Each row is a point. Each table stands for the endless flat space through its points: a line for two points, a plane for three, and so on. The two share one point or none. Which?

First, 2 rows:
[[ 14 -30   5]
 [ 18  -2  29]]
Second (2 x 3):
[[  3 -39   7]
 [  9 -31   9]]
They share: [ 15 -23  11]

First, 3 rows:
[[ 16   3  -7   0  28   6  -5  -2]
 [ 15  35   9 -15  30  36  -6 -19]
 [ 29  27 -10   0  42  31   3  -1]]
Second, 3 rows:
[[ 10  18  22   7  12   7   6 -17]
 [  4  22   8 -13  10   7   2 -25]
 [ -2   3 -11 -38  24  13 -24 -29]]
They share: no point

First, 4 rows:
[[ 51 -11 -35  27  -2   8 -10 -16  13  27  45 -18]
 [ 54  -6 -64  33  -6  -7  14  15   9  21  46 -24]
 [ 25  20 -37  40  -7 -13   6 -24 -16  15 -10 -15]
 [  4  28  -2  29 -14   3 -18 -59 -31   9 -40  -4]]
Second, 4 rows:
[[ 10  15 -19  -3 -32  -5 -10 -36 -24  50   6 -53]
 [ 25   9 -19  30 -14  -2  -4 -33 -12  23  12  -8]
 [ 43   3 -40  27   4  13 -19 -21   3   8   0 -23]
 [ 36   7 -32  22  -3  12 -17 -27  -5  15   3 -24]]
They share: [ 31   7 -26  29  -8   3  -9 -29  -7  18   8 -13]

First (4 x 18):
[[ 35  36 -26 -41  18   9  -6 -12 -66   2  24 -28 -50 -39 -20  10  -5 -22]
 [ 42   6   1 -32  27  -4   6  38 -35  -8  25 -12 -35   1  12  10 -53 -17]
 [ 27  16  -2 -61  22   5 -14  16 -62 -30  48 -44 -22 -15 -16  30 -17 -30]
 [ 41   3 -14  -2  27   0  12  39 -15  20  12   8 -41  15  13   1 -62  -4]]
Second:
[[ 56  17 -40 -34   8  18  -2   5 -13  36  58 -24 -11  12 -11  14 -22 -23]
 [ -5  33 -23 -14  58  24   7  54 -58 -10  17  15 -43  20  -6 -11 -30 -47]
 [ -3  12 -22 -20  37  17 -12  36 -19  -3  14 -10 -28  -5 -18  16  -7 -21]
 [ -2   7 -23 -25  31  16 -18  31  -3   0  13 -18 -22 -16 -21  23   5 -16]]
They share: [ 21   8 -25 -15  22  13  -8  20 -29  11  33 -16 -25  13 -18  21 -30 -10]

First, 5 rows:
[[ 10  -1 -12  22 -15   3 -58  19  33 -21   6 -12 -14  46 -29  22  -7   1
    0  22  13 -12  -8 -39]
 [  0   7 -39  17   4 -36   5 -46   6  38  28 -39 -14  23   6  14   1  24
  -35  22  55 -28 -26 -42]
 [ 42  44 -40 -15  22 -48  41 -79  -3  79  59 -28  11 -14  -2  12  -2   3
  -48  23  40 -24 -32   0]
 [ 34  48 -32  -6  18 -40  41 -77  -1  83  47 -24  10  -8  -6  18   0   5
  -39  36  41 -34 -28  -8]
 [ 14  -8 -40   5   5 -31 -27 -20  13   1  38 -39 -15  26   2   7 -10  10
  -39   2  33  -1 -26 -31]]
Second (4 x 24):
[[ 52  29 -34 -17  26 -26   3 -42  30  38  72 -30 -25  39 -27  19 -24 -42
  -38  39  17 -41 -44 -21]
 [-15 -12 -27  31 -10 -26  -7  17  24  -7   3 -25   2 -27  -8  35   9  39
  -16  21  12  -5  24 -36]
 [ -1   8 -28  26  11   6   3  -8  14  21  17 -35 -10   0  -1  31 -11  18
  -17  14  17  -7   3  -8]
 [ 10  -3 -45  12  33 -10  23  -5  34  16  56 -54 -37   2  -6  39 -26 -13
  -37  28   4 -27  -7 -19]]
They share: [ 26  23 -22   5   2 -18 -12 -26  17  27  29 -17  -1  18 -19  19  -5   0
 -20  26  23 -19 -18 -20]

First:
[[-36   3  58   7   0  31 -43  35  35 -49  66  14  28  20  41  -4 -37  50
   43 -38  38   5 -41 -39]
 [-23  -5  26  20   9  -2 -23  10  24 -41  25  -2  64 -31  22   4 -34  20
   49 -44  19 -19 -18  12]
 [-36  -6  26   8   6  16 -25  34  21 -35  47  -1  22 -21  21   4 -29  23
   35 -51  27 -17 -47 -11]
 [-34  17  54   8 -12  26 -64  38  42 -60  67 -11  55   9  22  13 -23  64
   54 -61  31   4 -29 -15]
 [-39 -12  22  -6   9  26 -16  32  13 -36  53   4   9 -27  27   1 -50  17
   36 -44  35 -18 -60 -12]]
Second:
[[-11  -8  -3  -1   5  31  21  39  44 -38  21   2  15 -16  26  -8  -1  31
   36  -5  35 -55 -48   4]
 [-27 -35  19  18   3  11  19  16  12 -39  62  50  45 -26  17 -16  -1  17
   17  -4  38 -38 -19 -14]
 [-40 -44  32  50  21  -4 -16  11   9   1  27  31  31  -4  27  11 -48 -29
   41 -39  22 -15 -45 -35]
 [-48 -34  48  50  18 -20 -61  -5  11  -9  -2  22  10 -17  20  12 -69   8
    2 -37  35  13 -46 -51]
 [-63 -70  37  81  21  17 -35  -3  18  12  25  48  17  14  18  28 -59 -31
   16  -9  35 -17 -42 -72]]
They share: no point

First, 4 rows:
[[ 11 -15 -24 -28  28  -8  12  10 -16  21 -35 -45  21 -12  23  42 -41  27
   30  50 -15   9 -41 -11]
 [  0 -25  -1  -1  43  23  -1 -21  17  11 -26 -58   1 -19  37  62 -71  19
   40  43  -2  32 -68 -14]
 [ 32 -25 -16 -39  32  -5  19  26 -23  17 -24 -26  52  33 -23  14 -10  14
    8   3  -6   5  -9  -9]
 [  9 -11 -36 -54   8 -38  38  38 -58  53 -25 -27  27 -14  19  34 -27  57
   26  56  -9 -27 -29 -11]]
Second, 6 rows:
[[ -6 -23  -4 -28  34 -18  14  23 -25  19 -38 -18  18  12   8  22 -16  25
   10   3  14  -7 -13 -11]
 [ 10 -13 -13 -28  48 -16  24   7 -34  14 -16 -25  21  16  11  16 -38  23
   13  24   2   2 -21 -13]
 [-19 -24 -50 -54  64 -15  45   4 -42  24  -7   0  -7  53   7  -5 -33  36
  -17   5  32   6 -16   8]
 [ -8   8 -58 -43  48  17  42  -2 -16  35  14 -31 -36  61   2  19 -41  20
  -50  30  32  38 -63   8]
 [-22 -31 -12 -27  42 -26   9   8 -36  27 -21 -19  28  33  22   9 -26  30
   18   5  17 -18   3 -14]
 [ 58 -10   2 -35  28   7  28  32 -18   1 -32 -31  30 -17 -12  45 -27  26
   28  30 -28   8 -49  -2]]
They share: no point

First, 2 rows:
[[ -7 -10 -34 -18  16  29 -18  10 -15 -12  30  -5  42 -17   3  24 -15  26
   36   4  14 -27  15  -8]
 [-15 -14 -36 -15  14  30 -17  16  -7 -14  38 -11  47 -23   4  24 -13  28
   42  11   8 -31   9  -6]]
Second, 5 rows:
[[-23  19 -13 -40  34   9  -8  -4 -49 -18  10 -17  49 -24 -14  34 -15  11
   40 -15   3 -31  41  -2]
 [ 35 -45 -32 -29  44  56 -44 -20 -16  10  65  24  18  10  14  56 -51  19
   25 -42  23 -33  42  -4]
 [  8  19 -39  -7  -9  13  -7  19 -34 -14 -25  10  33  -6  -3 -13   7  31
    6  22  45   1   5 -28]
 [ 25 -15 -33  12 -10  70 -64   3 -34 -19  13  29   0  -2 -10   5 -21  25
   20   7  18 -31  -8 -42]
 [ -4   2 -18  13  -3  44 -47  28 -61 -17   6  16  17 -23 -38 -12  -3  14
   -2  19   9 -35  -2 -50]]
They share: [  9  -2 -30 -24  20  27 -20  -2 -31  -8  14   7  32  -5   1  24 -19  22
  24 -10  26 -19  27 -12]

First (4 x 24):
[[ 32 -18  -5  39  14  37 -17   3 -43  -1   6 -15 -22   8  14  -6 -11 -11
  -60 -23 -41   3  50 -37]
 [ 38  10 -21  12  16  13  -3   9 -32  11  16 -19   2 -23 -10   3 -17   9
  -26  -8 -24  17  40  -8]
 [ 60  64 -50 -24  24 -31  25  11 -30  24   8 -21  38 -59 -51  32 -11  52
    4  -1  -7  36  50  30]
 [  8 -72  25  57 -16  85 -59  -9  -1  -7  36 -21 -40   8  44 -54 -47 -53
  -42 -11 -53  -3   8 -49]]
Second (7 x 24):
[[ 16  -5 -52  43  17  54 -26 -33 -31   5  12  -7  -9  -2  11 -23 -16  11
  -49 -18 -16   2   6   4]
 [ 18   7  13   2  17   7   3  19   3  17  -8 -20   9 -25  30  -7 -40  -2
   -3   9  -3  19  16  -3]
 [ 18   4 -15 -22   7 -13  -9  -2  14  33  -8 -69  16 -10  17  -3 -32  23
  -29  -1 -25  23  40   6]
 [ 29  -3 -63  45  26  55 -21 -33 -36   2   7  20 -17   6  14 -26 -29   1
  -38 -13 -10  -6  -5   8]
 [ 51 -20 -16  39 -31  23   9  -1 -77 -23  47 -21  -3 -45 -31 -17 -36 -40
  -15 -31 -16 -19  31 -14]
 [ 19  45 -36 -39  32 -11   0 -39  34  47 -51 -32  27   3  44 -18 -42  21
  -13  10  11  18  -3  31]
 [ 12 -19  14  23 -67  18  -8  -7 -65 -37  64 -89  17 -70 -47 -31  10 -39
  -19 -48 -22  -6  58 -28]]
They share: no point

First:
[[ 25 -37 -59 -29  39 -31  -9 -15  -7   1  51 -34   8 -27 -19 -37  46 -24
   17  27 -54 -23   1  25]
 [ 58  -5 -23 -34   0  14  -7 -54  19  24  21 -19  21 -41  19  -6   9  12
   40  15 -22 -15 -16 -19]
 [ 16 -25 -11 -20  36  -4 -21 -18  35  -2   9 -13  47 -15  11 -40  43 -30
   38  -3 -24 -35  -8  31]
 [ 10 -19   5 -24  11   5 -25 -43  49  31 -24  20  33  -2  19 -35  44 -39
   21 -25  -6 -27  -4   2]]
Second (6 x 24):
[[ 65 -10  -1 -29  17 -26 -47 -13  13  31  58  -6  27 -12 -17 -18  -5 -38
   13 -12 -62 -37 -11 -24]
 [ 23 -11 -74  12   8  38   5 -50  34  23   5 -34  43 -63  21 -18  31 -17
   46  23  10  21  23  32]
 [ 45  10 -43  -7  34  -5 -47 -16  33  22  43   7  21 -33 -12 -34  11  -3
   33   8 -35 -42  -7 -16]
 [ 46 -48   1 -33   7 -13   0 -32  -2  42  26 -33  29 -21   9 -13  11 -59
   12  -8 -53  -6 -10  17]
 [ 39 -24  -4 -24 -27   6   0 -68   2   1  -1 -25  26 -29  41 -25  47 -61
   80  14 -45  20   8  31]
 [ 13 -54 -62   0   2  40  47 -58  17  42 -13 -65  49 -64  34  -5  32 -43
   23  16  12  45  21  64]]
They share: no point

First, 3 rows:
[[-32  39 -29  33 -55   9 -24 -29  27   2  37 -52 -27  -9   9  -1 -25   0
  -14  15 -38 -54  43  12]
 [ 21   4 -16  24  12  48  -7  28  46 -31 -22   2 -22 -56  39 -20   7 -21
  -11 -12 -11  10  10 -40]
 [-24  18 -28  48 -42  29  -7  -5  52   6  22 -40 -41 -27  27   8 -33  18
  -36  -8 -32 -36  30  -9]]
Second:
[[ 11  35 -25  61 -12  34  33 -50  60 -44  11  -3 -24  -9  32  23 -26  -5
  -39 -22 -12 -64  78  49]
 [ 28  16 -27  -9 -29  11 -19   2  51 -29 -17 -22 -66 -20  -5 -31 -32 -13
   -5 -17 -43 -18  52 -11]
 [ 13  41 -33  37  10  50  -7   6  36 -36   5 -13 -42  -7   2  19   2  -7
  -35   2  -4 -10  52  -3]
 [  9  30 -41  11  -1  31 -40  36  26 -18   5 -29 -44 -31  -7  -4   5 -17
  -17  24 -23  11  31 -36]
 [-28  28 -25  75 -27  16  15 -48  48 -22  40 -24  21 -40  49  21 -18 -20
  -27   4 -24 -69  45  41]]
They share: no point
